Rows are points. Each table stands for the endless flat space through its points: a line for two points, a plane for three, and so on. The two share one point or none. Which?

First (3 x 4)
[[-1.19 -0.34  1.49  2.60]
 [-0.29 -1.04  0.34  1.29]
 [ 0.13  0.15 -0.89  0.67]]
Second (2 x 4)
[[-0.67 -0.91  0.38  1.25]
 [-0.11 -1.15  1.66  2.81]]
They share: [-0.53 -0.97  0.70  1.64]

First (3 x 6)
[[ 0.77  1.05  1.41 -0.82  2.18 -0.80]
 [ 0.32  1.27  1.18 -0.91  2.17 -0.65]
 [-1.51  1.65  0.09 -0.40  0.89  0.55]]
Second (3 x 6)
[[ 0.08  1.37  0.39 -1.41  2.70 -0.81]
 [ 0.08  0.91  1.59 -0.33  1.66 -0.53]
 [-2.12  1.96  0.59 -0.13  1.36  1.57]]
They share: no point

First (3 x 8)
[[ 1.62  1.86 -3.04 -2.30  0.92 -1.76 -1.38  1.12]
 [ 1.68  0.68 -2.14 -1.34  0.92 -0.22  0.18  0.24]
 [ 0.81  0.69 -2.23 -1.10  0.68 -0.21  0.14  0.30]]
Second (3 x 8)
[[ 1.39  0.47 -1.86 -1.70  1.28  1.38  1.30  0.04]
 [ 1.11  0.65 -2.11 -1.99  1.68  1.61  1.46  0.36]
 [ 0.91  0.43 -2.52 -1.18  2.16  0.64  1.26  0.84]]
They share: [ 1.71  0.09 -1.69 -0.86  0.92  0.55  0.96 -0.20]

First (2 x 9)
[[-1.43  0.37  1.35  0.93 -1.44  1.11 -1.52  0.57  1.78]
 [-1.53  0.39  1.23  0.83 -1.38  1.01 -1.76  0.43  1.79]]
Second (3 x 9)
[[-0.11  0.25  1.19  2.00 -0.98  1.55 -2.40 -0.17  1.53]
 [-1.23  0.61  1.65  1.68 -0.76  1.09 -2.10  0.57  1.41]
 [-0.48  0.07  1.12  1.72 -1.27  1.63 -1.95  0.19  1.75]]
They share: no point

First (2 x 11)
[[-0.60  0.92 -1.01 -0.51  0.59 -1.48  0.87  0.04 -0.07  0.04 -1.20]
 [-1.92 -0.16 -2.09 -1.19  2.11  0.24  1.59  1.28 -1.75  1.48  0.40]]
Second (4 x 11)
[[-4.33  0.01 -4.04 -2.51 -0.06  0.89  0.61  2.10  0.20  1.89 -0.32]
 [-1.49 -1.23 -1.26 -0.94  0.96  0.84  0.36  1.50 -0.79  0.57 -1.70]
 [-1.33  1.36 -0.94 -0.71  1.24  0.94  1.11  0.65 -2.65 -1.36 -0.07]
 [-3.51  0.74 -3.64 -2.08  0.93 -0.02  1.43  1.46 -0.56  1.97  0.69]]
They share: [-1.59  0.11 -1.82 -1.02  1.73 -0.19  1.41  0.97 -1.33  1.12  0.00]

First (3 x 12)
[[-0.07  1.58 -2.12 -1.83 -0.49  2.06 -0.80  2.11 -0.04  0.67  0.97 -0.29]
 [ 0.76  2.15 -2.63 -2.35 -0.51  2.21 -1.14  2.84 -0.07  0.65  0.74 -0.34]
 [ 1.17  2.60 -2.89 -2.72 -0.92  2.10 -1.33  3.16  0.26  0.24  0.57 -0.64]]
Second (4 x 12)
[[-1.89 -0.63 -0.12 -1.50 -0.45  2.23 -1.43  2.51  0.40  0.76 -0.31 -0.45]
 [-1.90  0.78 -1.12 -1.94 -1.34  2.40 -0.46  1.63  0.02  0.68  0.31 -1.43]
 [-2.14 -0.12 -0.28 -2.54 -1.34  2.20 -0.74  1.95 -0.10  0.80 -0.23 -0.71]
 [-1.47  1.68 -1.86 -2.67 -2.31  1.93  0.43  0.65 -0.05  0.07  1.10 -1.44]]
They share: no point

First (3 x 14)
[[ 0.92 -1.10  1.00  1.68 -1.35  1.79 -0.93  1.66  1.61  0.06  2.31  0.31
  -0.47  1.09]
 [-0.19  0.16 -0.98  0.70  0.61  1.01 -0.35  2.47  0.35  1.43  1.13  0.08
  -1.37  2.64]
 [ 1.17 -1.41  1.43  1.85 -1.73  2.01 -1.07  1.59  1.92 -0.21  2.62  0.40
  -0.29  0.77]]
Second (4 x 14)
[[ 1.00 -2.36  0.98  2.32 -0.25  1.08  0.80 -0.64  3.06  0.31  1.60  0.72
  -0.11  2.39]
 [ 1.21 -0.21  1.64  2.04 -2.18  0.35  0.25  1.52  0.72  0.52  1.09 -0.17
  -1.66  0.75]
 [ 0.52 -0.83  0.08  0.76  0.44  1.98 -1.00  2.33  1.80  0.64  2.56  0.27
  -0.59  2.96]
 [ 0.62 -0.37 -0.20  2.21 -0.31  1.63 -0.99  1.58  0.22  1.35  0.97 -1.28
   0.20  1.11]]
They share: no point

First (3 x 18)
[[-0.73  1.61  1.30  0.54 -1.05 -1.61 -0.57 -0.39 -2.01 -0.34  1.23  1.71
   1.76  0.77 -1.06 -0.75  0.12  0.89]
 [-2.34  3.33  0.11 -0.32 -2.28 -0.10  0.12  0.66 -1.85 -0.68  1.22  2.36
   0.80  2.17 -1.47 -0.15  0.37  1.53]
 [-3.10  1.57  0.23  1.36 -1.20 -0.70  0.24  1.26 -1.05 -0.60  0.14  1.68
   1.60  1.53 -0.95 -1.75  0.49  0.09]]
Second (4 x 18)
[[-0.92  2.10  0.71  1.01  0.36 -0.12  1.38  1.71 -0.65 -1.85  1.74  1.46
   0.28 -0.03  0.60 -1.77 -1.73 -0.82]
 [-1.28  1.36  0.67  0.87 -0.52 -1.36  1.00  0.95 -1.33 -1.16  1.17  1.95
   1.39  0.82  0.46 -1.57 -0.86 -0.35]
 [-1.64  2.66  1.25  1.05 -0.82  0.14 -0.56  0.53 -1.47 -0.93  1.72  0.92
   0.50  0.61 -1.66 -1.09 -0.13  0.42]
 [-2.90  1.37  0.28  0.16 -3.03 -2.29 -1.57 -0.85 -2.38  1.18 -0.85  2.61
   3.31  2.71 -2.70 -0.19  2.65  2.57]]
They share: [-1.82  1.81  0.75  0.74 -1.26 -1.08 -0.18  0.36 -1.63 -0.48  0.82  1.78
  1.58  1.23 -1.07 -1.05  0.29  0.67]

First (4 x 20)
[[ 1.03 -0.07 -0.27 -2.20 -1.61  1.91 -0.54  2.24 -0.78 -1.94  0.04  0.04
   0.60 -1.78  0.47 -0.13  0.68  1.20 -1.87 -1.07]
 [ 1.43 -0.67  1.57 -0.12 -0.25 -0.37  0.38  0.32 -0.94  0.18  0.52  1.64
   2.12 -1.26  0.51  0.83  2.36  0.76 -1.39 -0.83]
 [ 1.93  0.11  0.36 -1.78 -0.56  1.28 -0.48  2.27 -0.93 -2.21  1.45  1.15
   0.99 -1.54 -0.46  1.22  1.64  2.43 -1.51  1.00]
 [ 0.91 -1.27  1.50  0.04 -1.11 -0.19  1.25  0.18 -0.47  0.70  0.51  0.83
   1.60 -0.62  0.01  0.83  1.63 -0.10 -0.79 -0.89]]
Second (3 x 20)
[[ 1.43  1.06  1.71 -1.15 -0.77  1.02 -0.22  2.04 -1.52 -0.78  0.80  0.04
  -0.11 -1.45  0.05  0.21  1.79  1.98 -1.29 -0.26]
 [ 1.26  1.37  2.09 -1.29 -0.62  0.74 -0.21  2.26 -1.77 -0.86  0.50  0.04
  -0.11 -1.17 -0.39 -0.14  1.79  2.31 -1.56  0.20]
 [ 1.28  0.37  1.13 -1.15 -1.02  1.22  0.01  1.85 -0.94 -0.85  0.79  0.14
   0.33 -1.48  0.23  0.30  1.44  1.55 -1.24 -0.54]]
They share: no point

First (4 x 24)
[[-1.39 -1.65  1.99  1.84 -1.64 -1.00 -0.18 -1.21 -0.66 -1.99  0.59  1.22
   1.06  0.27  1.18  0.98  0.32  2.24 -1.29 -1.58  0.18 -0.52 -0.25 -0.84]
 [-1.10 -0.97  0.50  0.02 -2.15 -0.72  1.02 -0.75 -0.09 -1.22  1.28  1.77
   0.76  1.51  1.71  1.47  0.41  0.26 -1.00 -1.34  0.98 -1.56 -1.02  1.45]
 [-1.31 -1.11  2.77  3.28 -0.65 -0.65 -0.26 -1.31 -0.29 -2.42  0.99  0.07
   1.22  0.09  1.32  0.44 -0.60  3.65 -1.60 -1.21  0.33 -0.22 -0.06 -2.44]
 [-1.41 -0.93  0.07 -0.50 -2.42 -0.84  1.28 -1.05  0.26 -1.35  1.39  1.98
   0.60  1.71  2.18  1.82  0.58 -0.46 -0.83 -1.68  0.90 -1.72 -1.55  2.14]]
Second (4 x 24)
[[-1.12 -1.47  2.19  0.92 -3.35 -1.29  3.34 -1.58  1.24 -0.77  1.65 -1.33
   0.44  0.38 -1.27  1.84 -0.79  2.36  0.43  0.06  3.05 -0.99  0.43  1.27]
 [-0.68 -1.67  1.82  0.62 -3.29 -1.87  2.20 -1.28  0.66 -1.11  1.03 -1.39
   0.23  0.50  0.24  1.49  0.17  1.49 -0.54 -0.65  2.36 -0.58 -0.56  0.15]
 [-0.26 -0.68  0.83  0.95 -0.96 -0.73 -0.15  0.00 -0.71 -1.69  0.92  1.14
   0.77  1.65  3.09  0.62  0.42  0.53 -2.63 -1.48  0.18 -1.17 -1.63 -1.14]
 [-0.46 -0.02  1.22  1.65 -0.64 -0.06  0.54  0.24 -0.61 -1.58  1.81  1.63
   0.85  2.16  2.21  0.61 -0.35  0.70 -2.52 -1.03  0.31 -1.58 -1.19 -0.52]]
They share: no point
